Each row of a before or after table is a point. The points were changed in one or more steps. Then noise was added and the rows were shuffled. The steps act on how far a point lies along the listed directions, d1 being the first. Write out the steps. A step turns or swaps two directions, mirrors them in a line or flattens them onto one, adds a multiple of one to another, or multiplies one. Angles are multiples of 10 degrees, from the lower direction toward the higher: turns from -170 to 170, lines from 10 to 170 but not 90. Use the fewest steps. Two steps may share a direction if one is a turn and the other turns, adds or multiplies; they go together, in the order done. Otherwise the lowest direction goes first.

Directions:
(1): [4.9 1.2]
(2): [ 1.2 -4.9]
Before (11 x 2):
[[-0.8  4.4]
 [-1.7  0.2]
 [ 5.4  5.6]
 [-0.7 -4.8]
 [-0.6 -3.2]
 [-7.0 -0.1]
 [ 2.5 -1.8]
 [-0.5  3.1]
 [ 5.2  6.1]
 [ 0.4 -2.5]
 [ 4.7  2.5]]
After (11 x 2):
[[ 7.7  0.8]
 [-3.7  0.8]
 [ 7.8 -0.1]
 [ 4.3  2.6]
 [-3.4  3.3]
 [ 1.8 -2.5]
 [-1.8  1.6]
 [ 0.6  2.7]
 [-5.8 -5.8]
 [-0.7 -1.5]
 [ 2.6 -3.0]]
Steps: mirror d1 and d2 in the line at 170 degrees

Directions:
(1): [ 1.7 -0.2 -5.3  4.5]
(2): [-4.3  1.7 -4.3 -3.4]
(3): [-3.9 -5.8  0.3  1.5]
(4): [-3.9  3.8  2.1  4.2]
Before (8 x 4):
[[ 2.6  7.8  1.5  4.4]
 [ 1.4 -0.8 -1.1  2.3]
 [ 5.1  4.4 -5.5  1.2]
 [-2.7 -0.2  3.3 -1.3]
 [-3.8 -2.6  0.4 -4.4]
 [-3.1  0.4 -5.9  2.2]
 [-3.4  3.4 -1.8  4.8]
 [-3.3  4.2 -2.2  2.5]]
After (8 x 4):
[[-4.9  1.9 -3.8  1.1]
 [-5.3 -1.6 -0.6 -5.2]
 [-1.5  0.3 -8.7 -1.8]
 [-4.5 -1.8  3.5 -0.3]
 [ 0.2  4.9  3.2  7.3]
 [ 5.2  6.8 -5.4  1.1]
 [-3.3  0.1 -3.2  2.8]
 [ 3.5 -0.8 -1.1  1.4]]
Steps: add -0.7 times d1 to d4; turn d3 and d4 by -40 degrees; multiply d2 by 1.6

Directions:
(1): [-3.5 -3.8  7.8 -2.9  1.4  1.7  1.5  0.7]
(2): [-7.4  1.6 -1.3  4.0 -0.3  3.5 -0.7 -4.0]
(3): [-2.1  1.9  0.5 -3.8 -2.0 -0.9 -8.5  1.7]
(4): [-0.7 -5.1 -3.6 -2.7  5.4 -2.1 -1.9 -4.4]
Before (14 x 8):
[[ 8.4  0.3 -6.9  5.9 -0.9  0.2 11.4  0.4]
 [-0.8 -4.4 -0.1 -3.4  3.2 -1.8 -1.3 -0.9]
 [-2.1 -2.7 -2.6  1.7  4.8  1.4  4.8 -5.6]
 [ 2.2 -4.1  1.8 -2.4  2.8  0.2  5.1  0.0]
 [-2.3  1.1  1.8 -2.0 -0.5  0.2 -1.2  0.3]
 [-1.1 -7.3  0.3  0.4  4.7  1.1  5.3 -2.4]
 [ 1.1 -5.2  0.3  2.6  5.5  0.4  5.6 -3.3]
 [-1.7 -4.9  2.1 -2.0  1.7  0.4 -2.4 -3.2]
 [-2.7 -3.3 -0.8 -1.2  2.2 -1.6  0.1 -3.2]
 [-1.5 -1.8  4.5 -1.0 -0.1  1.0 -0.4 -0.8]
 [ 4.6 -1.4 -0.7  2.5  1.1  2.2  8.3  0.1]
 [ 1.7  0.4  5.7  1.5 -0.6  2.4  5.7  6.3]
 [-1.5 -4.5  1.0 -6.2  2.2 -2.8 -0.6  0.3]
 [ 4.8  0.0 -6.5  0.5  0.4 -2.1 -3.4 -1.6]]
After (14 x 8):
[[-0.3 -0.6  1.1 -3.6  0.6 -1.2 -0.9  0.1]
 [-2.9  0.7 -1.7  4.9  0.0  5.7  5.8 -3.0]
 [-1.2 -4.7  3.0 -2.8  2.3 -0.1 -1.3 -2.7]
 [-2.5 -5.2 -0.4 -0.9  4.9  1.5  4.6 -4.3]
 [-5.1 -4.9 -1.0  3.0  5.9  1.8  0.7 -6.0]
 [-1.0 -6.9  0.9 -3.7  3.8 -1.1 -3.2 -4.1]
 [-6.3 -1.0 -2.8  0.6  3.5  2.2 -1.5 -6.6]
 [-3.3 -3.6 -0.9 -2.2  2.8 -2.0 -1.2 -3.5]
 [-2.4 -1.1  3.3  2.7  2.0  3.0  5.1  1.8]
 [ 5.7  3.5 -3.5  3.5 -3.5  0.2  0.2  1.1]
 [-6.0 -8.2 -1.6 -0.2  6.4  2.1  1.1 -6.2]
 [-0.9 -7.6 -0.8 -6.3  5.5 -3.4  1.9 -2.0]
 [-2.0  7.4 -5.5 12.2 -6.5  6.6  9.2 -0.3]
 [-0.5 -5.8 -1.0 -3.5  4.8 -2.4 -0.1 -2.2]]
Steps: add 1 times d1 to d4; turn d2 and d3 by 60 degrees
